Rows are points. Each copy is the shape, with its points in the same order, turned, moved and blurred by noise. Say if it was mirrored as well.

Shape:
[[ 30  19]
 [ -9 -18]
 [ 35  36]
 [-44  16]
 [  2   8]
 [  0 -23]
 [-26 -29]
 [ 13  37]]
Copy 1:
[[ 29 -29]
 [-26 -12]
 [ 45 -23]
 [-12  34]
 [  6 -14]
 [-23 -27]
 [-45  -8]
 [ 36  -4]]
Copy 1 is: only turned
Copy 2, 8 rows:
[[ 30 -15]
 [ -9  24]
 [ 34 -31]
 [-46 -10]
 [  0  -2]
 [  0  27]
 [-25  35]
 [ 11 -32]]
Copy 2 is: mirrored
Copy 3 (8 x 2):
[[ 32 -21]
 [-23  -3]
 [ 45 -27]
 [-32 -60]
 [ -2 -24]
 [-16   1]
 [-47 -15]
 [ 28 -42]]
Copy 3 is: mirrored

Shape, 8 rows:
[[-21  -8]
 [ 38  -7]
 [ 26  -2]
 [-59  -7]
 [ -4  51]
 [-20 -40]
 [  1 -26]
 [-56   8]]
Copy 1, 8 rows:
[[ 17  14]
 [-15 -30]
 [-16 -16]
 [ 30  54]
 [-45  32]
 [ 40  -2]
 [ 22  -9]
 [ 22  60]]
Copy 1 is: mirrored
Copy 2, 8 rows:
[[  1  27]
 [ -4 -36]
 [ 11 -23]
 [  4  58]
 [ 59 -11]
 [-28  20]
 [-18   0]
 [ 18  52]]
Copy 2 is: only turned

Shape:
[[-23  -9 -16]
 [-17 -16  52]
 [  2 -10  38]
 [  8 -12  -2]
 [ 28  13 -11]
 [  0  -4  -2]
 [-11   3  25]]
Copy 1:
[[ 13  -3 -36]
 [-17  51   4]
 [-14  27  18]
 [ -4 -15  -2]
 [ 12 -23  20]
 [  3  -4  -6]
 [  5  19   1]]
Copy 1 is: only turned
Copy 2:
[[ -3 -34  -5]
 [-11   4 -60]
 [  0  13 -41]
 [ 16  -7  -8]
 [ 12  14  18]
 [  6  -8  -6]
 [-13   2 -27]]
Copy 2 is: mirrored
Copy 3, 7 rows:
[[  4 -30  13]
 [-45  13  30]
 [-26  22  15]
 [ 12   3  10]
 [ 21  11 -21]
 [  5  -4   4]
 [-24   1   5]]
Copy 3 is: only turned

Shape (8 x 4):
[[-47 -28 -16 -35]
 [ -5 -16 -20 -14]
 [ 13   5   0 -10]
 [ 17  -3 -16  -9]
 [-17 -42   4  26]
 [-18  31   7 -15]
 [ -2  18 -20  11]
 [ 10  45 -13   8]]
Copy 1 (8 x 4):
[[ 30 -50  -5 -33]
 [ -4 -17  -5 -32]
 [  2  17   5 -21]
 [-11   8   1 -39]
 [-19 -39  21   5]
 [ 28  16 -14   3]
 [-14   8 -25  -6]
 [  0  38 -30  -1]]
Copy 1 is: mirrored
Copy 2:
[[ 21 -45  41 -11]
 [  8 -28  -3 -13]
 [ 10   4 -15  -5]
 [  5 -11 -22 -15]
 [ -2 -40  -5  40]
 [  4  21  21  -8]
 [-23   2  -5  -8]
 [-25  31  -9 -18]]
Copy 2 is: only turned
Copy 3:
[[ 15  53 -34  -2]
 [ 26  14 -14   4]
 [ 25 -10   4 -12]
 [ 35  -5   1   4]
 [-23   2 -18  30]
 [ 10  17  19 -34]
 [ 15   7  29   4]
 [ 24  -5  48 -15]]
Copy 3 is: only turned
Copy 4 (8 x 4):
[[-41  60   4  30]
 [-12  16  -9  22]
 [  7   8 -12  -6]
 [ -2   7 -18   3]
 [-44 -14  13  18]
 [ 23  30  27  -1]
 [ 21  -2   8  20]
 [ 43  -4   4   5]]
Copy 4 is: only turned

Shape, 8 rows:
[[ 24  14   8  33]
 [  5   4  16  55]
 [ 12 -15 -17 -39]
 [ -1   4  10 -25]
 [  6  13 -31  -7]
 [ -3   9  29  23]
 [ 10  22  21   8]
 [-13   3  -8 -34]]
Copy 1:
[[ 14  17 -34  -5]
 [ 44   6 -36 -14]
 [-18   7  22  33]
 [ -6  19  28  -2]
 [-29  -6  -5   3]
 [ 32  20 -12 -22]
 [  8  33 -15 -20]
 [-14   8  34  -4]]
Copy 1 is: mirrored
Copy 2:
[[ 13  -7 -22  29]
 [ 15 -34 -27  27]
 [-11  32  -1 -37]
 [ 20  13   4 -31]
 [-19  13  16   2]
 [ 32 -22 -15   7]
 [ 33   3  -4  10]
 [  0  16  18 -37]]
Copy 2 is: only turned
Copy 3:
[[ 24 -38  -1 -18]
 [ -2 -60  -6 -28]
 [ 21  34 -23   4]
 [  9  16  11  -4]
 [ 14  -2 -22  30]
 [ -2 -27  10 -20]
 [ 16 -15  21 -12]
 [  0  30   3  18]]
Copy 3 is: only turned

Shape:
[[-11  26  -3  11  -2 -12]
 [ -6   3   3  57 -29 -21]
 [ 12  12   7  -3  10   7]
 [ 16  -1  -3  -8 -10  -1]
 [ -6 -16 -16  14  -2   2]
 [ -6 -23  21  -5   5  -3]
 [ -6  -1   0 -21   2   0]
 [-23   3   9  -6  -1  25]
 [-14   7   3   0   8   7]
 [ 11  14  11  -1   2 -15]]
Copy 1:
[[  4  19   6   0 -24  -6]
 [-27  14 -20  13 -60  13]
 [  8  -9  19 -13  -6   6]
 [ 17  -5  -3  -2 -10  24]
 [-10   1 -12  17  -2   9]
 [ -9 -20 -13 -21  -1  -1]
 [ 14   2  -5 -12   6  -1]
 [-15  18   3 -26  12   4]
 [ -5  11   7 -10  -1  -6]
 [ 15  -7   8 -13 -28   3]]
Copy 1 is: only turned
Copy 2, 10 rows:
[[ 11  20   4   5 -28   0]
 [ 30 -14  39  20 -45  10]
 [ -3  21   9 -15  -1  11]
 [ 14   4   7  -5  11   6]
 [ -5 -12   9  15  -6  13]
 [ -4 -18   0 -27  -8  14]
 [  0   4 -16 -12   3   6]
 [ -5   8 -16  -6 -14  37]
 [ -6  11  -5  -5 -17  15]
 [ 10  15  11 -18  -9  -5]]
Copy 2 is: only turned
Copy 3 (10 x 6):
[[  3  19   4  16 -13 -20]
 [ 38  -2   0  18  27 -32]
 [-10  -4  -1  13 -22   8]
 [ -7   1 -10  -5  -4  13]
 [ -4 -11   2 -13   5 -16]
 [ -3  -7  29  -4   5  16]
 [-22   8  11  -8  -7  11]
 [-36  -4  14  13   4  -6]
 [-17   1  13   8 -10  -9]
 [  7  12   4  11 -19  10]]
Copy 3 is: mirrored
Copy 4, 10 rows:
[[-10  23  -1  19 -15   0]
 [ 27  27 -14  -5 -26 -40]
 [  0  -4  -6  18  -7  25]
 [  0 -12  10  -2 -23  18]
 [ -7  -6 -19  -8 -10 -10]
 [ 11 -12   9  -9  16  11]
 [-15 -14  13   4   1  16]
 [ -8 -21   2  29  11  -2]
 [-12   0  -3  17   8   7]
 [  9  14   7   4 -12  22]]
Copy 4 is: only turned

Shape:
[[-12  40  22  -6 -25  -6   6  13]
 [ 31  19 -30  -3  -9  32   9  -3]
 [-32  21  39 -43  -6  13  -4 -34]
 [ 16  13   2  19 -21  21 -44 -29]
 [ 34 -26  15  -5  20  51  10   5]
 [-14  25 -10 -15  -7  16  24   7]
 [ -7 -28  11   8  16  42  -1  -6]
 [ -9   6  11  26   3 -17 -35  18]
 [ -5  23 -26  11  15 -15 -17  -6]
 [ 23 -18 -33   9   6 -18 -11 -28]
 [ -9  -2   0 -23  -7  27   6  19]
 [-27 -20 -19   0   9   7  12 -35]
 [  9   7  18 -18  14   6  44  14]]
Copy 1, 13 rows:
[[  2  27  -4  -4 -34  34   5   1]
 [ 41  -8 -29  26   2  13  18 -29]
 [-42 -12   0   3 -22  38 -31 -24]
 [ 12  20 -11  60  19  39 -16  -9]
 [ 48 -27  16  28   4 -10 -29 -34]
 [  8  -9  -8 -14 -12  20  14 -21]
 [ 22 -18  25  12  27   8 -25 -22]
 [ 14  52   3   5  19  14 -18   9]
 [ -4  35 -27   4  23   3   8 -14]
 [  0   8 -29  37  35 -23   4   5]
 [ 25 -15 -11 -13  -4  19 -15  -8]
 [-18 -24   1   6  36   2   4  -6]
 [ 12  -9   8 -10 -31 -19  -2 -20]]
Copy 1 is: only turned
Copy 2 (13 x 8):
[[ -5  36  23  20 -15  -7   2 -17]
 [ 29  26 -32  28 -24  -6 -47 -12]
 [ 13   8  15   5  42 -24   5 -47]
 [ 29 -21  17  32 -24   5 -47 -39]
 [ 54   5 -22 -12  12  17 -46  14]
 [ 12  32 -18  32  -1 -17  -4  -4]
 [ 47 -16 -10  14  18  13 -18  11]
 [  7 -19  36  16 -33  -8 -15  15]
 [  9 -16  -6  27 -39 -37 -15  -4]
 [ -1 -39 -35  11 -33  -8 -40 -11]
 [ 13  19  -6  23  18  -7 -26   9]
 [ 16 -33 -37  28   7  -9   4 -10]
 [ 15  33 -24 -19   1  -4   0  12]]
Copy 2 is: only turned
Copy 3 (13 x 8):
[[  4  -1 -24 -28 -32 -35   8  -7]
 [ 40  -7   7 -35  20   3  31 -10]
 [  7 -24  29 -27 -60 -23 -21  25]
 [ -8  30  43 -12   9  -2  30   0]
 [ 36 -42  30   6  37 -18  -4   2]
 [ 30 -13 -19 -24 -19  -5   9   1]
 [ 26 -25  23  30   9  -2  -1  16]
 [-18  30 -15   8   8 -15   1  19]
 [  1  19 -15 -24   5  17  18  31]
 [-18  -3  14 -23  34  41   9   9]
 [ 36 -16  -4  -5  -8  -8 -22  -6]
 [  7 -24   9   0 -17  40  10  29]
 [ 17 -55 -21 -17   0 -18  -2   5]]
Copy 3 is: only turned

Shape, 13 rows:
[[  7 -28  13   0 -29 -39  26  20]
 [ 14  11  26   6   4   9  34   7]
 [ 20 -20  21  -7  19  -9 -24  23]
 [-32   0 -38  28  -6 -32 -14 -37]
 [  7 -26  11  -1  27  -3 -21  27]
 [-20  -5 -16  22  29  25 -15 -14]
 [-11   6 -19  18 -25   4 -18  13]
 [-44  33  -1 -10  19 -14  -8   9]
 [-23 -15  17  22 -29  -1  14  30]
 [-40 -14  16 -31  -7 -24   8  13]
 [ 13  23 -24  -6  22  20  19   5]
 [  7 -28  12   8  -2 -11 -32 -21]
 [ 12  -7  21   7   4  -6  30 -32]]
Copy 1:
[[-21  11  37 -10 -30  -2  50  -2]
 [ 18  -6  -6  -3 -12  19  24  -5]
 [ -6  -7  28 -25  -5  -5  -4 -41]
 [-12  40  16  36  -5 -55 -11  24]
 [-12  -9  31 -25   9  -4 -13 -30]
 [ -6   1  -9  -1  20 -25 -35  11]
 [-16  43   7 -13 -19  -6 -13   8]
 [ -2  39  18  33  29  15 -18  -5]
 [-19  29  12 -27   0   6  32  14]
 [-40  20  26  20  14   9  30 -20]
 [  3  -9  -5  19 -22  23 -30   7]
 [-14  11   5 -13  -3 -48   3 -32]
 [  8 -12 -11  18  -9 -20  32  -5]]
Copy 1 is: mirrored
Copy 2 (13 x 8):
[[-10 -20  -4  12  -2 -22  -6 -60]
 [ -6 -17 -12 -31 -14 -16  18 -10]
 [  2 -20 -21  14 -41 -23 -31   1]
 [ 40  28   5  40  33  11  -1  -6]
 [  0  -9 -36  22 -30 -24 -23   6]
 [ 19  16 -27  23   1  -9  17  36]
 [ -5  38   4  17  -7 -12   0  -7]
 [ 11  31 -34 -14   8  25 -21   0]
 [ -8  22 -24   7 -17 -17  20 -42]
 [-18  -5 -38  13   5  29 -14 -38]
 [ -9   2  -3 -21  16 -23  -6  29]
 [ 16 -15   5  44 -28   1  -3   0]
 [ 17 -38   4  -4   1  -1  24  -7]]
Copy 2 is: mirrored
